Each row of a before or after table is a point. The points were changed in one or more steps. Then noise was added and the rows were shuffled. The steps act on columns, c1 being the first. Name the steps. A step turns or swaps two columns, mirrors them in a line or flattens them onto one, adds a multiple of one to another, or multiplies or shifts one. Angles are multiples of 10 degrees, from the lower column toward the higher: turns from -170 to 170, lines from 10 to 170 but not 90. Use the fewest steps. Two steps may share a column if one is a turn and the other turns, adds or multiplies; they go together, in the order done. Otherwise the lowest column goes first.
In the rows, zero is written as 100.

Before (10 x 3):
103 101 103

74 94 153

148 80 148

83 97 136

105 64 118

109 89 111

67 105 98

71 70 138

69 105 35

71 107 144
After (10 x 3):
154 117 104

112 44 128

191 149 91

107 101 100

107 137 70

113 148 83

115 150 108

146 134 117

127 136 86

143 99 97
Steps: shift c1 by 40; turn c2 and c3 by -120 degrees

Before (8 x 6):
102 116 123 83 94 74

55 94 129 108 99 116

75 69 83 71 123 121

44 65 101 73 125 119

75 122 115 88 72 132

123 103 120 118 63 75

53 78 55 75 122 86

112 126 121 126 101 97
After (8 x 6):
107 95 130 54 98 116

76 77 56 52 156 86

87 120 114 78 28 132

125 125 125 113 104 97

83 116 123 102 85 73

119 102 118 125 7 74

70 67 81 75 156 121

76 66 101 44 162 121
Steps: swap c1 and c4; multiply c5 by 2.5

Before (11 x 9):
89 80 150 69 113 50 109 97 69

119 55 104 102 123 58 116 24 72

132 143 101 96 85 84 142 121 83

98 62 139 83 87 96 128 51 79

86 85 56 144 96 139 79 101 94

98 58 136 105 73 53 133 102 56

129 86 88 131 117 116 78 84 130

167 97 98 51 83 64 118 117 102

81 74 113 119 82 63 122 68 108

115 102 84 172 81 134 50 76 100

100 116 64 116 65 99 79 65 95
After (11 x 9):
97 61 140 48 87 91 133 109 97

101 57 136 105 92 46 150 95 77

89 76 149 90 131 58 123 129 78

103 117 62 67 66 87 87 77 88

167 98 98 107 96 59 115 152 113

76 74 116 71 97 59 115 73 116

131 86 84 89 111 119 66 67 114

120 52 105 24 137 69 128 85 84

116 104 84 91 69 124 57 25 76

133 143 103 115 90 79 143 107 105

89 85 56 108 84 135 85 56 86
Steps: turn c4 and c8 by -80 degrees; turn c5 and c6 by 20 degrees; turn c7 and c9 by 30 degrees

Before (14 x 12):
93 121 93 106 103 103 133 101 78 92 95 115

97 85 112 85 116 93 90 105 86 107 100 103

110 99 108 106 131 82 117 91 100 103 100 87

93 96 74 90 103 103 102 83 105 95 108 108

119 104 86 76 103 95 94 117 100 104 116 74

78 87 98 81 104 99 98 77 111 70 95 81

102 105 87 91 91 122 111 86 75 104 79 102

88 98 103 97 83 89 104 99 68 95 97 87

85 104 83 108 111 84 78 114 77 111 85 88

115 96 87 126 98 103 126 113 100 82 114 111

104 129 101 90 68 98 106 78 122 60 81 106

99 68 85 94 80 87 93 88 75 91 116 109

82 118 98 96 100 102 120 91 129 104 75 100

108 95 85 77 96 87 111 100 101 78 87 89
After (14 x 12):
118 104 100 82 112 55 83 98 101 103 116 79

86 112 100 116 108 44 85 94 31 97 85 86

92 93 98 90 97 64 97 64 114 105 108 104

109 78 99 75 103 47 97 80 103 93 86 94

77 67 100 84 110 60 88 57 132 100 95 84

99 81 100 98 92 47 90 68 26 131 116 115

115 82 100 109 95 63 135 94 100 102 115 110

94 101 99 89 94 62 132 81 34 74 95 110

111 103 99 96 113 42 118 70 100 102 100 76

81 110 100 86 99 62 116 72 188 77 76 101

97 102 100 92 102 52 85 85 58 116 100 96

87 95 100 96 102 50 102 79 4 100 97 97

102 106 100 87 98 82 104 65 24 90 78 105

105 72 100 88 89 58 99 58 166 52 80 119
Steps: turn c2 and c10 by -70 degrees; add 0.3 times c11 to c10; multiply c3 by 0; turn c4 and c7 by 30 degrees; flatten c5 and c12 onto the line at 120 degrees; shift c6 by -40; shift c8 by -20; multiply c9 by 3

Before (11 x 18):
104 180 112 56 163 97 71 99 115 84 74 35 91 139 66 95 79 72

119 127 67 105 80 112 34 136 101 70 99 87 95 106 94 93 75 91

78 78 82 90 75 125 80 128 92 46 148 83 80 44 106 62 78 84

59 82 100 130 135 111 93 130 51 43 145 110 69 88 141 80 93 81

154 157 120 69 126 94 81 94 130 130 86 49 91 122 92 117 96 85

110 146 88 45 141 64 122 102 110 80 71 58 128 153 57 131 119 66

60 120 80 57 106 67 66 72 95 58 123 100 78 96 109 118 124 65

78 115 93 76 90 122 41 139 93 133 122 54 88 102 87 110 83 95

47 98 105 101 126 123 105 131 67 63 70 121 46 67 127 73 105 73

42 89 108 134 67 114 96 104 49 54 111 81 43 86 125 69 92 90

90 95 46 86 90 87 49 120 124 103 124 54 82 107 114 59 100 93
After (11 x 18):
64 86 126 104 129 105 103 136 105 132 64 124 49 68 102 73 107 72

68 82 111 130 70 112 97 99 92 142 83 77 45 109 108 66 95 89

120 150 65 49 138 87 122 103 149 78 149 66 131 71 74 71 119 61

90 92 85 85 92 47 47 125 164 140 99 49 85 124 102 120 100 93

135 120 114 108 83 67 36 139 140 113 104 82 94 97 90 77 76 90

119 177 100 52 160 116 73 96 160 112 139 33 89 74 71 87 83 72

68 116 125 78 91 100 40 141 132 82 100 55 88 125 96 125 79 93

80 119 68 59 110 86 68 71 139 94 99 95 78 120 96 52 128 66

103 78 128 87 73 79 77 125 132 156 42 83 75 152 106 65 77 87

139 153 92 69 121 122 83 95 170 70 116 46 93 85 78 122 93 87

88 74 108 127 135 100 93 128 92 143 92 113 72 145 109 51 87 87
Steps: add -0.5 times c10 to c1; turn c10 and c16 by 110 degrees; flatten c2 and c15 onto the line at 160 degrees; swap c3 and c6; shift c9 by 40; swap c11 and c14

Before (11 x 32):
80 102 62 96 96 123 94 81 116 111 74 104 102 101 111 75 103 90 84 97 75
 65 83 97 114 99 96 89 95 97 100 92

71 95 96 88 101 122 107 118 78 114 89 95 112 98 116 109 99 88 111 101
 116 107 90 105 115 98 104 102 84 96 81 108

111 127 103 96 98 123 79 77 75 107 109 68 106 102 118 84 74 84 84 100
 110 90 116 114 114 103 104 101 88 95 80 112

111 93 100 120 97 123 101 119 97 116 108 100 115 97 114 86 95 80 90 115
 95 75 92 111 5 102 98 74 86 128 100 79

101 128 103 83 131 124 99 90 74 116 95 93 117 107 102 86 104 87 152 125
 112 105 85 112 102 95 100 117 82 100 101 119

72 96 103 71 117 71 95 138 92 104 109 104 118 98 100 85 86 93 121 107
 115 88 79 110 114 94 97 102 101 92 77 111

105 99 103 74 101 123 95 104 93 104 114 90 108 97 117 82 90 90 78 97 86
 96 104 114 110 97 99 111 84 88 87 86

80 110 86 70 100 84 94 97 75 109 61 101 61 101 116 100 88 85 80 112 88
 97 80 101 109 94 129 99 102 114 76 116

96 99 104 72 96 103 95 108 73 111 59 49 102 132 110 89 99 81 98 99 108
 93 100 87 102 105 104 115 88 106 96 106

104 102 105 74 98 114 103 89 85 104 111 90 117 102 101 121 92 87 116 111
 80 90 98 111 101 101 107 109 97 107 81 117

112 108 92 90 104 82 80 125 96 58 107 104 100 143 118 112 85 66 84 97
 107 107 92 108 87 95 104 112 108 102 84 104
After (11 x 32):
103 103 61 83 96 123 104 82 114 111 74 105 80 115 111 119 103 89 84 97
 76 65 83 96 102 90 95 90 95 98 100 92

117 128 103 100 130 124 105 90 77 117 95 94 101 102 102 122 105 88 152
 126 113 105 85 112 107 111 100 117 82 100 100 118

101 98 104 109 96 103 98 108 73 111 59 49 97 103 110 129 99 80 97 98 109
 94 100 86 132 102 104 115 88 106 97 107

109 99 102 102 101 124 106 105 92 104 114 91 105 110 117 132 90 91 77 97
 86 97 104 114 97 99 99 111 84 88 87 86

100 108 93 117 104 83 114 125 91 58 108 103 112 87 117 100 84 65 84 97
 107 107 91 108 143 87 104 112 108 102 84 104

106 127 103 90 98 122 108 77 70 107 109 68 111 114 118 114 73 84 83 100
 110 90 117 115 102 89 104 100 87 95 79 111

112 95 96 115 100 122 99 118 82 114 89 96 71 115 116 103 98 88 112 101
 115 108 90 104 97 114 104 102 83 96 82 108

115 94 101 75 97 123 97 120 97 116 109 100 112 5 114 95 95 80 91 115 95
 74 92 110 97 100 99 74 87 128 101 79

118 96 103 107 116 71 107 138 91 104 109 104 72 115 100 130 86 93 120
 107 115 87 77 110 98 102 97 102 100 92 77 111

118 102 105 133 98 113 97 89 87 104 111 90 104 101 101 107 92 87 116 111
 80 91 97 112 102 106 107 110 98 107 80 118

60 110 86 119 100 84 109 97 75 108 61 101 81 109 117 123 89 85 81 112 87
 97 80 100 101 106 129 99 102 114 76 116
Steps: swap c1 and c13; turn c4 and c16 by -130 degrees; turn c7 and c26 by 120 degrees; turn c9 and c26 by -20 degrees; swap c14 and c25

Before (10 x 64):
110 113 74 93 133 78 72 111 96 89 162 85 35 76 57 87 131 125 79 80 87 66
 80 102 82 100 93 98 78 159 100 108 84 90 122 70 71 143 119 98 31 76 112
 88 105 117 168 101 98 100 89 135 105 89 120 126 123 88 83 106 75 126
 105 101

122 133 105 62 100 98 57 115 63 111 131 77 70 84 76 91 100 148 76 68 77
 83 93 120 81 92 92 101 99 105 108 100 109 93 115 92 77 106 126 88 81 42
 129 123 106 77 116 58 102 68 114 86 94 105 128 119 114 108 98 138 70
 113 89 78

185 85 71 116 83 90 58 129 56 101 143 76 75 111 90 100 86 124 102 91 82
 64 103 80 84 95 95 93 85 129 123 87 114 82 87 60 69 171 105 80 50 63
 132 123 100 76 133 86 84 81 115 110 90 103 110 120 76 81 121 139 90 99
 92 58

121 85 93 117 111 99 44 102 70 108 126 92 54 68 81 117 88 101 89 107 87
 114 92 108 81 126 79 110 83 91 135 108 105 79 128 24 71 123 96 85 53 85
 135 101 88 58 150 71 98 85 98 117 101 78 113 113 119 90 99 124 69 123
 111 77

47 103 22 111 83 84 120 72 101 102 79 116 139 109 140 151 82 90 155 151
 136 145 78 87 72 114 176 98 119 96 91 93 88 117 134 168 68 66 80 120 95
 91 72 89 108 164 51 116 94 116 99 79 61 78 55 127 45 131 131 168 121 85
 55 81

135 99 102 99 77 106 34 149 100 118 163 48 93 65 66 102 101 142 97 80 95
 108 91 120 124 87 93 109 77 107 112 88 79 94 116 49 95 139 119 66 66 96
 127 107 138 94 112 97 100 64 134 98 102 77 109 113 86 90 89 117 76 78
 122 89

103 87 108 61 140 90 73 116 102 113 156 80 49 102 24 106 74 155 84 95 98
 67 107 129 121 106 90 102 83 117 117 68 97 104 82 55 100 142 99 69 64
 79 105 115 107 39 146 78 81 58 115 106 127 77 87 145 109 88 83 172 73
 117 113 68

42 79 80 90 95 56 52 103 90 124 153 60 78 159 100 85 93 39 163 74 143 60
 112 74 157 188 94 31 76 61 62 96 181 114 145 67 86 47 62 103 117 128 91
 77 115 62 80 96 54 76 99 78 78 116 59 65 112 124 118 46 108 90 36 144

78 66 42 72 98 66 117 55 51 76 91 121 121 116 122 99 91 95 166 133 155
 140 81 50 102 87 127 111 123 90 84 75 96 89 154 134 76 50 93 109 119
 114 99 97 104 144 76 120 59 133 72 82 77 94 84 86 75 96 103 145 146 99
 64 83

44 132 10 100 97 67 122 71 73 87 67 87 102 126 132 128 111 107 157 151
 176 134 106 75 79 118 123 101 107 95 93 59 98 126 83 129 97 74 86 146
 105 143 94 73 123 137 84 90 82 124 78 57 72 94 53 87 118 98 84 146 116
 117 44 116
After (10 x 64):
41 81 80 87 96 59 55 102 93 120 155 60 117 155 117 84 93 7 164 73 140 60
 114 73 160 188 95 32 88 61 63 93 139 112 146 66 22 46 63 106 115 136 93
 76 104 60 60 96 51 75 100 82 76 119 62 63 113 125 132 49 111 88 36 142

118 133 105 66 99 93 55 114 65 110 132 76 147 87 103 92 104 134 79 71 75
 83 92 118 80 94 95 102 101 101 107 102 131 93 116 96 101 106 124 87 81
 60 128 122 126 75 95 57 99 71 115 86 99 105 131 118 116 112 118 140 70
 114 90 81

41 132 13 103 97 70 121 72 71 88 70 86 75 125 129 129 110 105 154 147
 177 134 107 73 83 119 121 98 81 99 94 60 101 130 82 133 39 72 89 144
 105 129 95 65 73 136 121 91 84 123 78 61 71 96 55 87 119 98 94 145 117
 117 44 115

137 104 104 99 80 105 33 147 99 116 169 47 120 65 128 102 103 147 97 83
 93 107 89 122 124 88 93 112 110 111 117 90 103 91 113 50 100 139 121 66
 68 110 129 106 141 96 107 94 103 65 133 101 101 79 109 112 84 89 108
 118 76 75 121 92

47 102 20 107 81 84 120 73 103 101 78 115 72 110 113 154 83 98 155 151
 136 146 77 88 74 114 174 99 120 96 88 91 85 114 135 169 13 66 82 122 95
 80 72 88 59 163 97 117 95 115 98 84 63 77 53 128 42 132 45 169 120 83
 55 82

121 85 94 119 113 98 41 105 68 109 127 96 149 67 81 116 92 96 92 104 90
 113 94 109 83 129 81 110 79 94 134 107 102 79 128 24 82 125 95 80 54 98
 137 100 114 57 81 70 100 89 97 112 102 79 116 111 120 87 131 125 67 120
 112 75

108 113 73 90 133 78 69 112 97 86 163 81 170 79 99 86 133 133 80 82 88
 68 80 102 79 98 94 97 73 161 101 105 97 91 122 71 89 143 122 100 34 95
 116 91 143 118 79 101 101 97 86 133 105 90 123 125 121 90 169 108 75
 126 107 102

78 66 44 72 102 66 115 55 48 75 94 119 65 116 110 101 92 98 169 138 153
 143 79 48 99 88 129 108 95 87 83 75 100 89 157 133 10 50 96 109 115 99
 97 99 82 142 115 118 57 135 71 82 76 93 85 83 77 96 71 144 145 99 67 82

185 82 72 114 81 92 58 127 54 99 142 74 145 111 94 100 84 111 101 92 82
 66 104 80 86 98 96 91 102 128 125 88 123 80 88 58 67 171 105 80 53 80
 133 124 108 78 64 86 86 82 118 109 88 104 109 117 77 84 124 138 90 97
 92 62

104 88 109 61 143 89 71 110 102 116 156 80 155 104 93 106 70 149 84 98
 99 65 106 131 123 104 91 102 81 116 121 65 124 104 81 57 114 143 100 69
 66 94 107 113 177 39 92 77 83 56 117 105 125 75 88 146 109 88 147 171
 74 120 113 69
Steps: turn c29 and c42 by -40 degrees; turn c13 and c29 by 130 degrees; turn c15 and c45 by -80 degrees; turn c18 and c33 by 30 degrees; add -1 times c19 to c37; add -1 times c28 to c47; turn c47 and c59 by 120 degrees
